Each row of a before or after table is a point. One or more steps were done to the points. Then noise was added and the rows were shuffled. The steps act on how far a point lies along the listed directions, d1 being the first. Write out the steps. A step turns or swaps two directions, mirrors them in a line or flattens them onto one, adds a multiple of one to another, or multiplies one. Angles are multiples of 10 degrees, from the lower direction toward the higher: turns from -170 to 170, lines from 10 to 170 but not 90. Use the fewest steps. Two steps may share a direction if one is a turn and the other turns, adds or multiplies; they go together, in the order done. Otherwise the lowest direction goes first.

Directions:
(1): [ 15 -40  47]
(2): [ 22 -42 -43]
(3): [58 26  4]
Before (14 x 3):
[[-11   0   8]
 [-61  18   8]
 [  8  62 -12]
 [-40  16 -55]
 [-12  40   2]
 [ 19 -54  14]
 [-51  19  31]
 [-15  12 -49]
 [ -9  39 -66]
 [-69  39  54]
 [-23  12   3]
 [ 29 -58  32]
 [ 45 -32 -20]
 [ 52 -67  10]]
After, 14 rows:
[[  8  36  18]
 [-30  54 -11]
 [-58  72  29]
 [ 58  39 -33]
 [ 24  45 -49]
 [-13   7  -1]
 [ 40  39  26]
 [-26 -53 -11]
 [-32 -64   7]
 [ -8  24  -1]
 [ 30  24 -36]
 [ 24 -53 -10]
 [-40  48   9]
 [-11 -86  -4]]
Steps: turn d1 and d3 by -60 degrees

Directions:
(1): [-14  49  57 -29 -28  26]
(2): [ 66  25  18 -16  50 -15]
(3): [ -4  16  29  42 -19 -70]
(4): [ 52 -46  28  15 -45  20]
Before, 11 rows:
[[ 18  -6  42  13   0   0]
 [-73  47 -74 -17  95 -12]
 [ 38   0  25  -9 -27  53]
 [  7  18  47  51 -30 -73]
 [ 30 -19   9   4 -11  65]
 [  1 -14  14   9  -6  12]
 [  8  31  35 -26  -3  14]
 [-76  18  23   9 -40   0]
 [ 37  30  28 -11 -18  48]
 [ 51 -53 -55  -9   0   3]
 [-16 -53 -21  22  22  19]]
After:
[[ 38   3  28  -3 -29  45]
 [ 29 -19   8   5 -11  64]
 [-14 -56 -30   9  26  37]
 [  2 -16  11   6  -5  17]
 [-74   6  -1 -23 -25  54]
 [ 18  -2  48  22  -2 -12]
 [-73  46 -72 -15  96 -15]
 [  7  20  49  54 -32 -78]
 [  7  36  42 -16  -9  -2]
 [ 36  35  37   0 -23  29]
 [ 50 -51 -52  -4  -2  -7]]
Steps: add 1 times d2 to d3

Directions:
(1): [ 66 -28 -10   4  10 -26 -34  28 -26  59 -53]
(2): [-46 -20 -62  -3   6 -84  -1 -28  25   6 -12]
(3): [-40 -33  14  49  37  18  13 -37 -66 -14 -44]
(4): [-18  -6 -14 -42  73  15  63  47   6  27  -2]
(5): [ -9   1 -31  67  19  38 -16 -13  29  65  45]
(6): [-26  15 -17 -41 -50   5  15 -15 -72  56  27]
Before:
[[  9  -8  13  25  11  33 -10   8 -18   3 -21]
 [-50 -29 -40  61  77 -24  17 -46  15  -6   0]
 [  8 -15  21  13  34 -11  -7  -4 -12  -4 -25]
 [-60 -28 -42  55  63  10  39  -3   3  35  10]
 [-18 -37 -53  77  63  10   6  -3  25  40 -17]
 [ 23  -2   0  31 -26   3 -31  -9 -46  -3 -15]
 [ 16   6  21   3 -43   4 -28 -14 -28 -14  18]
 [-17 -18   1  66  56  36   6  -2   0  -5  -6]
 [-12 -18 -11  12  22  17  -5   2 -38  15 -33]
 [ -7 -14   6  24 -28  -8 -23 -31 -36   3   4]
 [-41   6 -36   8  10 -14 -14 -12  36  25  13]
 [ 18   7  11  11 -11  -4  -8   2   4   0 -15]]
After:
[[ 33   2 -60  11  42  10   9  59  94  62  33]
 [  7  -7   1  16   3  18 -13   8  -6   5 -20]
 [ -7  28 -27 -21  -7  -1 -16  19  64  33  42]
 [ 16   3  11  20 -17 -11 -17  -9   1  -5 -18]
 [-21   3 -50 -15  67  20  59  63  61  60  54]
 [  4 -19  19  16  42  -7  -2  -3 -19  -5 -29]
 [  4 -10  12  37 -60 -13 -51 -48 -35  -6  11]
 [ 24  -3   0  49 -57  -9 -58 -31 -47 -15 -16]
 [-11 -15 -15   5  25  18   1  11 -32  20 -32]
 [-12  -1 -32  18  67  -5  20  -2  48   5  32]
 [  1  -1 -13  30  45  20   9  27  48   7  18]
 [ 12   1  22  29 -71  -7 -55 -43 -40 -28  11]]
Steps: multiply d2 by 0.4; add -1.5 times d5 to d3; multiply d4 by 2

Directions:
(1): [-27   6 -28  22 -38 -53   4 -22 -37 -33  51  16 -17 -58]
(2): [ 58   7  39 -77  -1   4  17 -30 -53 -14  19 -13  -5  -7]
(3): [  5 -12  -5  21 -10 -33  54 -19 -18   5   0  -9  95  32]
(4): [  5 -37  37  -4 -26 -51  31  -2  23  76   7  23 -42   7]
Before (13 x 14):
[[-42 -27 -26  62 -31 -60  57   7  18  12  10 -20  64  22]
 [ -1 -36  13  23  -7 -74  30 -27 -15  26  23   7   3   1]
 [-18  28  -2 -12  38  42 -50   9   6 -35   0  11 -69 -50]
 [-14  14  -9  -2 -15  16 -18 -17 -33 -70  38   9 -49 -56]
 [ 48 -13  19 -23  17  29  33  13  22  24 -38 -18  53  59]
 [ 26  34   5 -48  18  43  -9  19 -20 -49  10 -19 -13 -15]
 [ 16  17   3   9  12   7 -21  -4 -18 -43   9   4   0 -23]
 [ 48   4  72 -75  34  51  10  -3  -2  36  -1 -15  -3  52]
 [ 18 -21  13  -8  42  51  -7  25  39  33 -36 -14  33  79]
 [ 43  21  -2 -61  27  47 -60 -12 -24 -75  -5 -39 -22 -30]
 [ 24   7   6 -20  50  51 -48  -2  14 -24 -23   5 -33  16]
 [ 43  14  31 -58  46  93 -40  18   3 -27 -28 -36   3  22]
 [-28   9 -16  17  -2  21 -39  13   2 -23  16  21 -21 -51]]
After (13 x 14):
[[ 26   8   8 -23  50  51 -47  -4   9 -25 -21   5 -35  14]
 [-34  13 -22  26  -9  21 -25  -1  -5 -58  23  12 -45 -43]
 [-21 -23 -15  32 -38 -69  64  -9 -11  -1  24 -23  60  11]
 [-19  29  -3 -10  36  43 -51   9   9 -32   2  11 -69 -49]
 [ 37  13  25 -47  49  96 -40  23  13 -23 -36 -34   4  24]
 [-25   9 -11  10   0  19 -37   9  -3 -26  19  19 -22 -53]
 [ 52 -12  21 -30  16  28  33  10  14  23 -35 -21  53  53]
 [ 31  -1  62 -48  39  57   3  11  24  45 -14 -10   1  62]
 [ -7 -35   8  33  -7 -73  25 -22  -7  29  18   9   3   4]
 [ 39 -17  28 -38  34  43   3   9   8  22 -18 -17  29  68]
 [ 18  16 -18 -24  34  52 -70   8  10 -61 -25 -37 -16 -15]
 [  7  31  -5 -22  24  48 -17  32   6 -38  -7 -17  -9  -2]
 [  8  14  -2  23  14   8 -25   3  -5 -39   3   6   4 -18]]
Steps: flatten d1 and d2 onto the line at 160 degrees

Directions:
(1): [ 11  16 -26  47 -25 -47  19  51  45 -11  44  58 -51  -4 -57 -38  35  53
 -43  24   0  47   3  13]
(2): [ -1  37  30 -34  72   2  -8 -54 -62 -10  36  16 -87 -20 -10 -12  18 -10
 -36   0 -68 -12 -25  18]
Before, 11 rows:
[[ 22 -22 -21  21 -46 -11  10  40  54   5 -21 -11  37  11  -6 -13   5  22
    8   3  41  13  10  -6]
 [ -9  15   7  -5  15  -2  -5 -20   2  -4  10   6 -23  -9  -4  -6   9  10
   -3  18 -19  -4  -8   1]
 [ 15  29   8  -4  34 -25   1  -3  -1 -15  61  47 -95 -18 -40 -33  31  25
  -52  10 -46  18  -8  29]
 [ -1  34  27 -30  50  11 -14 -55 -34  -7  16 -13 -61 -14  11   1 -12 -17
  -18 -10 -59  -9 -15  10]
 [  5  -1   6 -15   7   6  15 -21 -12  -3 -11 -13   1   6  -3   8 -11 -20
    2   1  -8 -16 -16 -10]
 [  8   0 -16  34 -19 -25  10  35  20  -1   7  20  -3  21 -16  -9   9  10
  -20  13  11   7  -4   4]
 [  5 -17 -20  31 -26 -28  12  39  45  -4  15  23  -6   5 -25 -19  11  30
  -12  17  10  36   9 -15]
 [  7  23 -24  27 -28 -18   4  41  32  -7  33  23 -23 -18 -22 -19   4  19
  -17   5   0  34   4   9]
 [ -5 -13   9   5  -4   5  15   0   9   9  -4  -3 -10  -3  -3 -15   8  16
   -4 -10  -4  -4 -17  -7]
 [  3  22  18 -29  56   8  -2 -45 -28  -2  13   2 -47   1   7   4   4 -21
  -12 -11 -31 -18  -2  13]
 [-10  19  11  10  30 -18   3 -21 -11  -7  35  25 -58 -13 -28  -4  22  24
  -28  10 -48  15  -2  22]]
After:
[[ -5 -15   7   5  -7   7  14   0  11   9  -8  -6  -3  -2  -1 -13   5  15
    0 -11   2  -5 -15  -8]
 [  9  31 -11  31 -10 -33   8  18  39 -12  37  31 -65  -8 -37 -28  11  36
  -38  12 -25  40   0  13]
 [  7   8   2  -6   7  -6  20 -13  -5  -8   5   5 -21   3 -20  -5   2  -4
  -14   7 -15  -4 -18  -4]
 [ 14 -22  12 -29   3  28  -8 -21  -5  10 -43 -50  43   5  37  12 -16 -23
   28 -17  17 -28  -1 -11]
 [ 16 -18 -31  45 -62 -31  14  70  82  -5  16  30  16   8 -30 -19  10  40
   -9  11  44  37  25   6]
 [ -7 -11 -17  48 -37 -27  14  35  50  -1  13  20   8   3 -28   0  13  40
   -5  14  11  34  20   8]
 [ -8   7  -6  14 -11 -11  -1   5  26  -5   8  11  -6  -5 -11  -9   9  22
    1  23   3   9  -2  -2]
 [ -4 -38  -8   3 -24   9  -1  12  25   6 -27 -27  56  14  22  12 -20  -9
   33  -4  27   1  15 -31]
 [  3 -15  -7  16 -20  -1   3  18   7   6 -25 -13  39  27  16  14 -13 -16
   11   0  23 -16   0  -6]
 [  1  -5 -22  16 -47  10  -3  35  34   4 -10 -20  46  -6  19  10 -24  -8
   25  -9  30   9  14  -7]
 [ 12  20 -16  18   9 -28  17  15  29  -7  33  37 -51   4 -30 -19  22  21
  -30   6  -5  21   9  16]]
Steps: turn d1 and d2 by -90 degrees

Directions:
(1): [ -9 -16  18   6   5 -20 -13   4  23  -3  30 -51  19  -3 -17  20  20   0
 -35 -26 -41  42 -51 -64 -39  29  28 -16  84  -9 -16 -24 -17   0  50  50
  -2  64 -33 -38  18 -17 -77   4  84 -32  -2  58]
(2): [ 34   3   5  14  46   1   0 -19 -79 -15  15  21   6 -12  38 -71  25  91
  22 -68  27 -15 -56 -19 -18  -7 -21  17  32   4  -7  95 -18  11 -62 -29
  25 -10   9   5  29 -15  20   5  66 -22 -15   9]
(3): [-29  35  25   3  73  16  71  28   1 -41  35  15 -32   1 -26  45 -13   8
  22  17  -4  13  30 -32  10 -92 -58 -20   5 -43 -59   0 -33  53 -23  56
 -33 -23 -53 -16 -15   9  43 -11  14  30   4  50]
Before:
[[  5   1   1  13 -11 -22 -19 -13 -16  11   0  -2   4  -8  12 -24   2  20
   -5 -14   3  -6 -14   0  -8   5   8  10  10   0  10  25  -5   0   2  -7
   12   1   8   4  -6  -8  -6   7   7 -10  11  -2]
 [ 10   2   0   3  -4  12  -7  -2 -12   3   7  -4   5  -3   2 -10  11  21
  -16 -12  11   1 -20  -1 -18   9   8  10  30  -3  -1  13 -16   0  -6 -13
    8   7  11  -7  21 -14 -20   2  17 -14  -9   3]
 [  7 -20   4   5   2 -15 -10   0  -9   0   7   3   7   4   6 -14   3  16
   -4 -17  -3   1 -18 -10 -11  14   3   3  16   1   5  15  -8   3  -1  -3
   -2  10 -16   4  11  -6 -21  15  15  -6  -5  11]
 [-23   4  -7 -11  -8  -2  24  14  53   2 -10   5 -19   2 -18  49 -24 -51
    8  54  -2   5  57  35  28 -28  -3 -11 -63 -17   2 -60  -1   3  20  16
  -21 -18 -18   1 -14  21  20  -5 -64  26  19 -17]
 [-31  18  10  -5  30   8  36  11  26 -16  20 -10  -8  12 -30  37 -20 -19
    3  34 -12  19  35 -13   5 -37 -22 -13 -12 -22 -17 -24 -10  18   5  40
  -19 -16 -35 -17 -22  19  18  -8 -11  22   6  19]
 [ -3  -2   2   1  14   0   0  -4  -8   3   8  -2   2  -3  10 -15   3  12
  -10 -11   6   4 -10 -13 -18 -10  -5  -7  23  -2  -2  16  -2   9  -9   1
   -6   8  -2 -10  10 -10  11  15  17   7   9  11]
 [ 11   3   4   2   7  -7 -11  -1 -30 -10  10   4   6  -7   5 -27   7  14
   11 -17  15 -10  -9   7   6   6 -12   0   8   1  -2  36  -1  -5 -13 -20
    4   8   0  -6   9  -1  -4   6  12  -3   1  -3]
 [ -7  -5  -9  -3 -35   0 -12   8  24  12 -17   1  -4   3  -5  15  -8 -40
    3  37   5 -10  50  29  20  -2   3   5 -48   2  23 -33  14 -13  12 -16
   -4 -10  12  15 -16  11  17   4 -61  20  19 -37]
 [  3  10   6  -4  34   2  26  -3 -32  -3  11  11   1   2  -2 -14   3  25
    6 -11  16  -7 -17  -5  -6 -27 -26  12   6 -13  -8  27 -16  20 -28  -3
    0  -7  -7   1   4  -5  14  -4  23   0   4  12]
 [  0  -2  -1   6  17  -9 -17 -13 -23   0   8  -1  -1   5  12 -20   7  40
    7 -16   4   3 -25 -11 -16  14  -4   8  14  -6  -2  12   0  12 -11   0
   18   5   4 -13   8 -14   1   6  32  -5  -9   8]
 [ -2   4   8   9  21   4   3  -1   1 -13  16  -2   5  -2  -3   6   7  -7
    0   0 -12   0  -7  -7 -10 -14  -4  -8  20  -3 -13  -6  -7   7  -1   9
    2   0  -5 -18   1 -11   0  -6  17   2  -3  12]]
After:
[[-13   3 -11  -5  -7   0 -13  -6  10   8 -11   7 -12  14  -3  10 -15  -8
    8  32   8  -6  23  22  11   6  -2   5 -36  -5  10 -27  15   5   1  -4
    6 -17  12   1 -17   0  23   2 -36  19   0 -18]
 [  0   8   3   9  18  11   7  -3  -4 -12   5  15  -1  -2   2   1  -1  -9
   10   9   0 -13  11  15   3 -23 -13  -3  -6  -1 -10  -3  -2   4 -16  -7
    4 -20   5  -8  -5  -6  24  -7 -13  10  -2  -7]
 [-16   9   3 -14   7   3  30   8  16   6   1  -1  -2  11 -20  29 -12 -32
   -7  32   0   0  22  10   7 -22 -12   0 -19 -16  -4 -29  -4  14   8  13
  -15  -4 -10  -2 -15   6   5  -6 -21  15  12   4]
 [ -3   3  -4   9 -28 -20 -17  -7   6  18 -10   0   0  -4   2  -4  -7  -9
   -6  13   2  -6  13  17   3   3  10   8 -12   2  14  -4   3  -4  15  -3
    2  -7  10   8 -19   1  -1   6 -30   4  14 -12]
 [  2 -14  -3  -2 -12  -8  -5   3   4   5  -9  17  -3   9   2  -5 -10  -7
    5   9   7 -14  18  23  10   4  -4   4 -27   6  12   1   3   0  -7 -18
   -6 -14  -3  18  -3   2   6  10 -38  14  -1 -17]
 [  9 -20  14  13   3 -17 -26  -1  -8  -3  23 -34  18 -10   7 -15  30  24
  -18 -36 -16  22 -41 -51 -32  19  15  -1  61  -6   2   9 -15  -5  19  13
    9  47 -15 -21  25 -16 -48  12  70 -28   7  26]
 [-11   4  -3  -4   1   6   5   0  10   7  -5   5  -6   1   4  -1 -10 -14
   -8  18   7  -4  18  11  -2 -14  -7  -7 -11  -2   5  -5   7   7  -5  -5
  -12  -7   7  -1  -4   0  28  14 -28  23  15  -8]
 [ -7   1  -2  -5 -18  -8 -10   9  11  -5  -1  -5   0   0 -15   8  -8 -34
    0  22   1  -6  24  21  17   9   0  -9 -13   0   2 -12   8 -10  16  -9
   -7  10  -4  -6  -7   6 -12   5 -28  11  10 -11]
 [  9  -8  17   9  50 -23  10  -4 -14 -19  41 -24   7 -17   7 -14  26  54
   -1 -49 -14  30 -57 -51 -32  -6   1  -8  56 -19 -23  23 -35  14  -2  32
    5  36 -41 -33  39 -12 -34   6  95 -30   0  51]
 [-12  17  13   3  55   4  36   0 -17 -25  34  -4  -4   3  -7  -1  -2  32
   12  -8  -2  15  -4 -33  -9 -39 -30  -7  16 -20 -25  27 -24  24 -23  29
   -6 -14 -32 -19  -3   8  23  -4  39   4  -2  30]
 [  2   7  -8  -3 -21  19  -2   1   3   8 -10  11  -5   0  -4   7  -3  -9
  -10  22  16 -10  19  30   6   0   5  11 -15   1   7  -8  -4  -3  -6 -24
    2 -17  20   7   4  -1   5   0 -39   5  -3 -23]]
Steps: turn d1 and d2 by 160 degrees; multiply d1 by 1.3
